Each wall is flat, endless, passes through zero and stands at right angles to its row. A trip goes straight from one point to another. Which walls does it cross, in order?

Walls:
(1): [ 24 -18 -21]
(2): [ 33  30 -18]
(3): [ 62 -45  44]
(4): [-15 -39   0]
(5): [ 32  -8 -14]
(6): [-36 -52  13]
(7): [ 38 -30   7]
(8): [ -1   3 -24]
(9): [ 21 -36  63]
(10): [ 16  -6 -25]
Trips:
[ 11 -49   6] to [-38  26  33] -> 10, 5, 1, 7, 3, 4
[  0 -60 -52] to [15 81 27] -> 3, 2, 6, 4, 7, 1, 10, 5, 8
[ -4  58 -37] to [ 62   2 -70] -> 5, 1, 7, 3
[18 -3 16] to [ 21  30 -29] -> 10, 8, 9, 3, 7

Walls:
(1): [ 40   9 -37 -10  10  75]
(2): [ 11   4 -11  -2   6   7]
(3): [-24  13   0  29  29 -28]
(4): [ 35 -26  35  -7   2 -56]
(5): [ -5 -27  34  26 -53 -24]
(6): [ 20 -48  38 -45 -51  -1]
(7): [ -3  41  60  59  17 -12]
Trips:
[ 81  14 -26 -17   4   2] to [ 26  -3 -65  28  -4  50] -> 6, 4
[ 50 -21 -11 -57 -12   7] to [-20 -10   5  34   9 -55] -> 5, 1, 2, 3, 7, 6
[-35 -21 -64 -11 -13 -20] to [-45  45   6  12 -10 -19] -> 2, 5, 7

Walls:
(1): [ 34   4  14 -65  -9 -61  25 -32 -32]
(2): [ 23  29  31  18  -5   2  20 -34  55]
(3): [-51  23   7 -24 -40   7 -35  17 -30]
(4): [-18 -42  52  46  -5   5 -19  15  16]
(5): [-24  -1  27 -70 -11 -44  -1 -14 -28]
(6): [-40 -11   5 -19  19  21 -13  39 -51]
(7): [ 37  36  29  -7 -28 -46 -22 -20 -18]
(8): [ 46  -4   3  26  17  25   2 -31 -30]
(9): [ 43  87  24 -51   0  25  -2   0  -6]
Trips:
[ 79 -16 -15  41  -9  29 -29  14 -43] to [ 25   4  68 -88 -11 -16  43   6  -1] -> 1, 4, 5, 2, 6, 8, 3
[-17 -19   6 -64  31  23  -4  -4   8] to [-21  12  16   3  55 -26 -51  70  22] -> 1, 4, 9, 5
[  6   3 -30  -6  -3  72   1  -1 -48] to [ 24   3  21 -11 -75  39  14  34 -44] -> 7, 1, 5, 4
[-20  17 -39  38  17 -74 -11 -13   6] to [-45  13 -53 -16 -41  41  48 -10  48] -> 2, 1, 7, 3

Walls:
(1): [-49  21  29  19  -7 -38  57 -33 -45   7 -37 -51]
(2): [  5 -16   1  19  11 -18  10  17   7 -43  43  45]
(3): [-33  68  14 -45  14  23  34  -3   2  -9 -39 -27]
(4): [-22 -68 -38   6  11   5 -10 -41 -20   2   6  64]
(5): [-16  42 -80  33  61 -59  58  28 -20 -48  -7  -6]
(6): [  1  29  22  -1  14  20 -47  55 -35 -31  -2  48]
(7): [ 10   4 -77  -9  32  45 -24  17 -16   0   7 -12]
(8): [ 22 -60  -2  11   7  32  36 -22 -49 -26   8 -59]
(9): [ -3 -26   4  -5  17 -13 -27 -16  61  50   8 -24]
(10): [-41 -23  -5  18   6 -12 -14  -7 -20 -13  41  28]
(11): [ 26  -7 -23 -25  31 -33  61 -13 -79 -18   7  46]
Trips:
[  6 -32 -51 -56 -39  44   6 -39 -44 -15  38  -4] to [ 28  31 -44 -42   4  11 -27 -45 -42  16 -55 -18] -> 3, 10, 1, 5
[-15  -5  19  11  69  52  78 -23 -22 -44 -17 -90] to [  1   4 -34 -13 -13  18  25 -14  41  63 -53   0] -> 9, 11, 5, 8, 4

Walls:
(1): [-18 -81 -34 -11  36  35 -47  53  35 -53 -88  28 -27  27  37  42  43  37]
(2): [  9  14  37  77  20  59 -33 -36  30 -15  13 -78 -37  41 -40 -36 -29 -17]
(3): [-49 -39   2  30  11   6   7 -14  10 -18  13 -76 -32  11  24 -10 -57  18]
(4): [ 49  18  15   6  39  -8  -2  -2   9 -51  34 -72  39 -48 -12  11  -5  -6]
(5): [ 33  45   2  13 -27   9  69  25  42 -43   9  15  25  22 -90 -24  47  30]
(6): [-13 -28 -24 -21 -69  -7 -40  21   6 -55  -9 -35  14 -55   6  -8  47  76]
Trips:
[ 35  30  -5  19  -3  39  73 -25 -16   9  -9  19 -26  15  29 -13 -11 -51] to [-83  24  21  19 -49  45 -19   9  35  31 -16 -30  -5 -25  42  -2  31  -1] -> 3, 5, 6, 1
[ 19 -16 -11  20 -16  -5 -41  28 -13 -18 -45   9  -8   3   0 -20  37  15] to [ 63   5 -19 -22  58  12  -1  57  12 -21  22 -35  24 -19 -19   1  89  16] -> 4
[  0  27 -37  -2   0  27  31  -9  13 -49 -24  10  -1 -18  -9  27  29 -21] to [ -4  22  -2  -6  50  88  -3  -9  59   7 -11  28 -16  18 -23   4 -35  40] -> 2, 6, 4, 3
[-56   1  37  30  76 -23  11 -47 -20  13   5 -19  32  10 -16  46  -5 -23] to [ 34  17  10  43  58  18  10 -82  -4 -14  54  -2 -32  -5 -31  -1 -13  38] -> 5
[-12   2  18 -11   0 -20  19 -45  -6  29  20  74 -35 -22  15 -28  -6   1] to [  9 -37 -36  -3 -39  29   2 -66  14  15 -54  -3 -15  74 -16   4   9 -15] -> 1, 2, 3, 5
[ -9 -33  24  54  19  47 -24  97   5   2 -26 -46 -38 -40 -37 -75  39  69] to [-38  15  59 -49 -23  43 -27 -21  47 -19  16 -23  -1  -3   3  -2 -24  27] -> 5, 1
[-46 -19 -20  82 -30  28  -3 -33 -30 -13  30 -20 -10  68   8 -27 -58  52] to [ 14  42  19  24 -23   7 -48  14 -39 -23 -38  13  64  -7  46  22  17 -24] -> 6, 1, 3, 4, 2
[-44 -11  47  -3 -11  61  -3 -59 -32 -21  48 -34 -38  29 -38 -13 -11 -76] to [-50 -13   9  29  85  15  35  11  23  17  10 -13  -1  16  36  44  54  10] -> 1

Walls:
(1): [ -1  19  57  -6  -1 -62  22   9 -38  25 -35   5  35 -55  21  63 -22  40
  58 -24  67  -6  43 -38]
(2): [-37 -21  51 -33 -48  33 -24  -7  66   6  29  31  -3 -36 -40  64   3 -31
 -25 -30 -30  16 -16  23]
(3): [ -7  19   6  25  68   6  21  55 -49 -36  17  38  10 -55 -24   8  23 -14
  35  38 -21  61  -1   2]
(4): [ -3 -18  -4 -42 -19 -76   0  22 -32 -26 -24  23  -9  21 -19 -28  37 -48
   9 -46   1  15 -34  11]
(5): [ 48 -32 -61 -19  34  59  -9 -27  30 -10  36 -10 -28 100   5 -26   4 -46
 -40  27 -13  -6  24 -13]
(6): [  4  17 -28  -2 -12   4  75 -70   5   1   1  31  30  45  23  -1  25  27
  -4 -32  -7 -22   3 -52]
Trips:
[  32   11   43  -20    6 -108   13  -10   46  -29  -54  -11   57   -5
   29   -4   75  -44   23  -10   10   -9   -5    0] to [ 22 -14 -46 -10  33 -20 -55 -17 -31 -12 -23  43  11 -33 -23  -5  13   8
   4  48  24 -63  18 -57] -> 3, 5, 4
[-85  -3  13  11  21   2  48 -18 -33 -32  -6  13 -22   1  -3  29 -53  34
  27  -4  39  13   4 -19] to [-10 -14  41 -20 -33   3  33 -36  15 -38 -36  -4   5  19 -21   3  65  49
  32  -1 -68 -23 -18   0] -> 2, 4, 3, 1
[ 19  -2   7  74  21  49  18  53   1  62  57   9   8 -24  32 -32 -30 -47
 -11   9  65  34 -75 -68] to [  7   3  37 -53  -3 -51   3 -19 -13  30 -33  16 -17  11   0   0 -22  28
   4  49   3  25 -51  15] -> 1, 5, 4, 3
[ 18  21  44  51 -27   8 -14   7   6 -27 -18 -47  -9  37 -66 -34 -26  31
  45  31   8  22  28 -23] to [-88 -32  36 -49 -29 -47 -31 -12 -12  39 -31 -20  44 -26  14  -2 -43 -29
   9  37  68  27 -61 -68] -> 3, 4, 2
[-13   5 -41  -2 -63  -6 -53  23 -25 -46  34  -2   2   2 -12 -27 -56 -60
 -56   0  34  36 -73   6] to [ 11 -62  53 -43 -14  -7 -11 -32  18 -18  63  19 -27 -42  -9  48  46   1
  36 -11 -10  -4  48  15] -> 5, 3, 1
[ 43  -7  53  14   5 -22  31  -8  22  15 -38 -44 -30 -50 -54  17 -26  21
  21  10 -28  26  15 -28] to [  4  -9  -8 -10 -35   9   2 -18 -19 -43 -15 -87  -7  17 -22  67   3 -79
 -12  21   9   9   8 -39] -> 3, 5, 4, 1

Walls:
(1): [ -3 -46  38 -21 -14  -6  38  -4  35  -7  30 -28   4 -36  22  21   5  31
  25  -8 -34  39 -17 -45 -11  14  25 -53 -14  24 -30 -12 -19  48 -52 -25
  22   7  40  15  48  19  24   6 -87 -15  -3 -35]
(2): [  1  34 -55 -25  24 -49  34   7   1  12  39   7  43 -16  31  19  85  28
  25 -12  13  18 -20 -56 -21   1  22 -54  71 -15 -41   5   0  43 -17   5
  -8  90  -1 -53 -42  33  38  46   1  14   9  37]
(3): [-33   1  -1  58  25  45 -49  29 -23 -23   3 -27 -58 -20  18 -52  -4 -20
 -59 -26  22   0 -20 -22  45   2 -33  -5 -32  18  36 -43 -41  41  15   9
  17  29   6  16   2 -30 -27  -6  15  14   6 -19]
(4): [ 11   1 -28  -1  65  17 -89 -17 -22  10  15  19  45 -47  -9  36 -60  -9
 -24  -8  24 -10  35  17 -33 -42 -28  -2  -6 -55  12  -3 -10  -1  24   9
  20   7 -34  -2 -53   0  31   7  59   0 -35  -4]
(5): [  4 -17   2 -38  26 -24  28  52  22 -76  51 -19  10  42 -30  27 -13  35
  -1 -17 -26 -14  16  49 -48 -13  11  -1 -28 -18   2  20 -35 -37  -1 -61
 -35   0  -2 -17   3   0   2 -11 -39   9  53  39]
(6): [-27  15  38  77  18 -10 -13 -63   1  14  42 -47  33  12  65 -31   6 -40
  23  34 -56 -64  21 -28  -4  48 -50  31  32 -11  45   0 -13 -45 -13  11
 -26  14  21  -7   7  31  59 -44 -27  27  15  15]
Trips:
[ 25 -18  51  68 -58  26   7 -13  -5 -59  14 -18  57  13  11 -26  38 -17
 -67 -21  -5  27 -18  11 -10  -9 -22 -13 -10 -22 -27 -13  -7 -13  38  19
   0   1  11  34  27  41  47 -20 -37  47  69 -16] to [-64  64 -25 -47  17  49   4 -16  28  38  -9 -49  -8 -52  18 -22  33   4
 -24 -38 -22   6   5 -27 -28  29 -35  27   7  -7  28 -39  52 -37  29 -79
   1  -1  42 -31  22 -25  -4  13 -30 -15   3  -7] -> 2, 5
[-14  -2   3 -30  51 -24 -10 -56   1  40  34   2 -39  28  59  -7  33 -35
  17 -26 -11 -45 -26  47  -4 -22  13  24 -10 -10 -17   6  20  59  63  19
  -1 -85 -12  15  -5 -56  11 -25 -11  55  14  -3] to [-15 -24  40  26 -61   0   5 -18 -11 -11 -42 -46 -25  29  71 -13 -34  13
   1 -21 -17  17  41  20 -80   7 -26 -37  39   9  -3  34 -31  27 -20 -27
  73 -19  55  31  15  31  -8  65  10  77 -45   2] -> 4, 1
[-23  43  -2  11  -3 -35 -19 -24  11  25  -8 -18 -68   2 -17 -19  14  -7
 -18  44  32  -3 -37  -4 -65 -19   1  70  43  40  -6 -10  -4  34 -50 -36
 -19   4   0 -33   0  34 -10  10   8 -50  -9 -24] to [ 25  41 -16 -86  -4 -45  29 -33  36 -19   6  -6   8  41   3 -28  19  -7
  19 -53 -67 -51   6  38 -42 -36 -12  17 -68 -55 -39  -3 -13 -55  10 -16
  48  18  -3 -14  -6  45 -78  71 -32  22 -14  30] -> 3, 6, 5
